Every row gives one point. Each copy is the shape, with its points in the same order, stretched, turned, moved and blurred by noise. Say if it was mirrored as well.
In the rows, 100 means zero.

Shape (8 x 2)
[105 93]
[97 119]
[122 122]
[58 59]
[125 136]
[122 187]
[64 106]
[106 62]
Copy 1 (8 x 2)
[97 95]
[111 121]
[131 100]
[44 123]
[146 102]
[185 138]
[78 142]
[69 80]
Copy 1 is: only turned
Copy 2 (8 x 2)
[105 105]
[119 88]
[142 105]
[44 79]
[154 102]
[195 72]
[88 63]
[78 122]
Copy 2 is: mirrored
Copy 3 (8 x 2)
[103 91]
[72 88]
[80 71]
[129 140]
[66 58]
[9 47]
[77 121]
[137 104]
Copy 3 is: mirrored
Copy 4 (8 x 2)
[102 94]
[106 125]
[87 122]
[142 77]
[74 139]
[75 191]
[135 112]
[108 62]
Copy 4 is: mirrored

Shape (8 x 4)
[105 127 141 25]
[105 126 72 126]
[132 80 92 70]
[35 118 83 97]
[86 59 151 20]
[43 130 111 90]
[165 40 128 78]
[156 74 126 110]
Copy 1 (8 x 4)
[176 93 76 104]
[66 161 104 118]
[103 103 96 67]
[95 138 30 131]
[161 33 36 79]
[113 127 41 144]
[93 48 119 56]
[77 81 135 89]
Copy 1 is: mirrored
Copy 2 (8 x 4)
[65 160 144 120]
[145 90 64 136]
[131 117 134 95]
[64 88 44 103]
[53 119 173 74]
[50 96 68 118]
[140 92 195 101]
[133 79 160 137]
Copy 2 is: only turned

Shape (12 x 6)
[87 101 113 61 88 106]
[129 96 89 78 89 95]
[104 90 72 63 77 102]
[120 70 74 60 101 82]
[117 104 118 126 121 176]
[85 107 77 127 95 68]
[104 131 110 81 98 94]
[91 79 116 138 61 59]
[102 128 65 96 107 84]
[93 122 116 110 99 79]
[89 124 90 195 74 93]
[82 110 109 82 112 100]
Copy 1 (12 x 6)
[77 138 101 60 114 78]
[115 99 108 70 130 104]
[87 101 117 55 129 116]
[97 98 108 67 163 107]
[75 70 50 93 62 94]
[84 106 137 115 120 120]
[100 137 94 99 116 104]
[107 95 160 117 115 67]
[96 114 107 102 129 144]
[98 128 112 114 116 100]
[102 76 144 156 63 117]
[72 136 94 96 123 91]
Copy 1 is: mirrored
Copy 2 (12 x 6)
[73 76 110 70 100 85]
[114 88 85 71 96 83]
[107 76 95 43 97 98]
[131 72 106 44 90 75]
[112 94 75 134 168 138]
[106 130 127 78 84 107]
[72 112 100 83 102 72]
[103 105 129 107 54 115]
[100 127 108 61 103 85]
[81 123 123 102 89 85]
[102 165 106 130 94 153]
[86 100 123 81 111 86]
Copy 2 is: mirrored
Copy 3 (12 x 6)
[105 129 121 83 94 113]
[96 93 104 59 130 116]
[89 102 92 54 94 105]
[111 96 95 41 121 88]
[137 135 77 106 139 183]
[97 71 72 123 121 105]
[83 119 116 100 128 117]
[122 46 119 122 107 127]
[74 99 70 97 134 100]
[98 102 111 124 131 121]
[98 41 62 165 128 163]
[108 129 101 105 115 111]
Copy 3 is: mirrored
Copy 4 (12 x 6)
[112 102 107 81 81 84]
[132 89 117 91 116 88]
[129 70 100 85 97 77]
[119 67 125 89 112 66]
[80 105 83 98 131 142]
[127 101 88 139 107 62]
[128 124 103 84 109 86]
[135 100 115 165 80 84]
[132 105 81 99 126 65]
[122 129 101 115 103 82]
[138 114 63 181 116 102]
[103 112 97 92 99 75]
Copy 4 is: only turned

Shape (13 x 9)
[105 120 123 105 126 107 122 154 115]
[107 58 65 101 73 40 58 136 55]
[61 93 71 97 119 135 85 5 115]
[89 110 120 104 88 78 117 88 62]
[133 92 94 120 154 134 89 64 104]
[102 50 75 104 110 98 102 121 80]
[90 96 59 99 138 54 103 94 82]
[111 92 122 133 100 98 154 48 149]
[56 102 142 103 110 162 98 45 145]
[74 97 70 96 127 134 145 69 75]
[41 54 132 133 119 86 136 105 65]
[52 175 103 139 55 113 101 78 111]
[102 134 94 143 138 140 99 155 101]
Copy 1 (13 x 9)
[128 142 114 112 101 84 100 84 61]
[44 99 164 107 75 170 80 77 52]
[119 67 66 29 108 142 108 71 174]
[111 100 104 107 74 127 93 29 101]
[148 97 94 99 128 160 102 100 124]
[102 93 145 84 91 154 115 96 80]
[109 99 119 62 125 150 66 46 74]
[153 22 57 92 91 70 114 66 109]
[129 82 77 75 99 76 120 90 179]
[146 112 91 44 105 147 135 53 110]
[127 73 156 86 99 100 129 26 115]
[60 107 44 77 104 71 129 42 116]
[100 144 115 124 146 111 140 104 70]
Copy 1 is: only turned
Copy 2 (13 x 9)
[157 142 87 106 138 103 109 111 126]
[126 16 72 120 118 125 83 95 109]
[19 92 91 90 38 103 91 129 53]
[121 81 114 93 90 96 111 80 90]
[100 98 83 99 82 93 110 168 57]
[115 60 98 113 106 132 91 139 108]
[82 72 94 119 133 81 108 114 92]
[93 98 111 79 40 96 158 131 121]
[80 142 102 78 29 102 83 124 95]
[67 109 125 99 99 122 113 122 72]
[115 74 166 127 68 110 82 104 120]
[107 132 69 119 62 103 133 45 94]
[160 155 77 143 134 113 113 125 99]
Copy 2 is: mirrored
Copy 3 (13 x 9)
[131 86 92 99 84 88 165 118 99]
[38 80 67 85 134 50 63 62 78]
[157 148 107 82 174 107 77 41 153]
[110 124 117 73 102 106 77 91 88]
[178 106 81 108 121 73 93 98 120]
[92 103 70 122 135 68 111 81 99]
[101 136 70 63 109 52 104 61 121]
[146 121 112 117 67 113 70 96 153]
[165 108 163 114 166 138 127 80 142]
[137 172 87 91 119 100 114 71 109]
[82 153 149 133 114 72 99 107 120]
[129 131 117 30 134 167 88 135 153]
[150 103 63 100 116 86 147 164 125]
Copy 3 is: only turned
Copy 4 (13 x 9)
[81 102 154 106 107 97 93 132 83]
[145 54 69 139 50 56 45 106 116]
[76 102 75 46 93 80 150 42 144]
[140 96 92 83 121 66 115 118 78]
[72 37 107 61 119 122 114 71 123]
[83 65 67 115 76 88 70 102 101]
[91 76 99 138 113 42 79 92 129]
[84 98 91 72 140 120 190 127 129]
[67 117 116 10 83 93 185 89 101]
[73 116 71 92 130 91 92 75 89]
[76 79 74 101 90 39 144 123 27]
[152 165 152 106 109 96 177 75 86]
[79 90 169 135 105 125 95 81 68]
Copy 4 is: only turned

Shape (14 x 11)
[115 134 103 123 101 103 89 64 81 102 75]
[93 56 90 87 137 100 88 110 90 64 111]
[104 127 97 159 110 70 107 98 122 97 86]
[112 107 93 129 65 99 89 39 112 86 55]
[115 112 102 108 116 95 138 125 90 62 92]
[122 113 61 92 72 150 53 53 108 145 79]
[75 99 72 58 94 101 70 82 72 131 96]
[70 64 119 67 106 104 98 119 68 85 153]
[100 111 108 111 84 85 112 107 130 89 79]
[99 80 134 107 135 91 124 106 98 90 71]
[66 80 92 74 135 114 128 86 95 84 125]
[135 88 63 82 80 102 86 52 92 147 109]
[67 42 93 87 113 132 113 113 64 103 126]
[94 82 130 89 125 116 99 90 104 83 115]
Copy 1 (14 x 11)
[115 140 142 103 75 124 106 117 103 91 64]
[95 137 79 115 125 81 104 82 89 127 102]
[82 114 119 111 60 83 101 108 84 106 37]
[97 99 166 121 69 141 113 74 96 72 86]
[124 124 88 105 75 74 137 120 61 100 66]
[114 118 166 112 112 122 113 65 190 94 77]
[104 127 83 97 104 118 93 84 158 90 91]
[83 148 48 108 106 100 110 118 98 122 121]
[78 93 110 101 74 90 123 103 88 71 75]
[100 106 97 80 102 106 107 116 56 122 69]
[83 139 83 78 91 101 121 72 98 119 111]
[128 94 139 101 88 110 101 86 177 120 118]
[92 139 58 108 108 118 135 80 110 144 89]
[79 136 108 93 104 103 106 116 82 120 106]
Copy 1 is: only turned
Copy 2 (14 x 11)
[113 110 104 112 102 104 91 71 65 110 54]
[54 98 93 102 87 123 105 120 96 141 142]
[119 104 146 97 122 111 112 79 81 49 96]
[96 64 118 103 113 91 103 84 61 86 5]
[102 123 79 42 98 125 99 89 85 91 116]
[118 85 62 182 149 85 98 129 70 122 11]
[98 126 60 157 81 82 83 99 119 133 74]
[91 99 79 76 81 90 115 101 145 177 153]
[116 84 103 76 116 109 92 98 111 57 80]
[70 134 120 60 116 104 73 84 105 117 98]
[53 99 63 93 105 132 109 69 136 145 127]
[99 93 46 150 147 38 103 107 72 118 62]
[72 133 78 96 114 99 136 109 129 181 116]
[74 84 100 85 120 113 89 88 120 146 109]
Copy 2 is: only turned
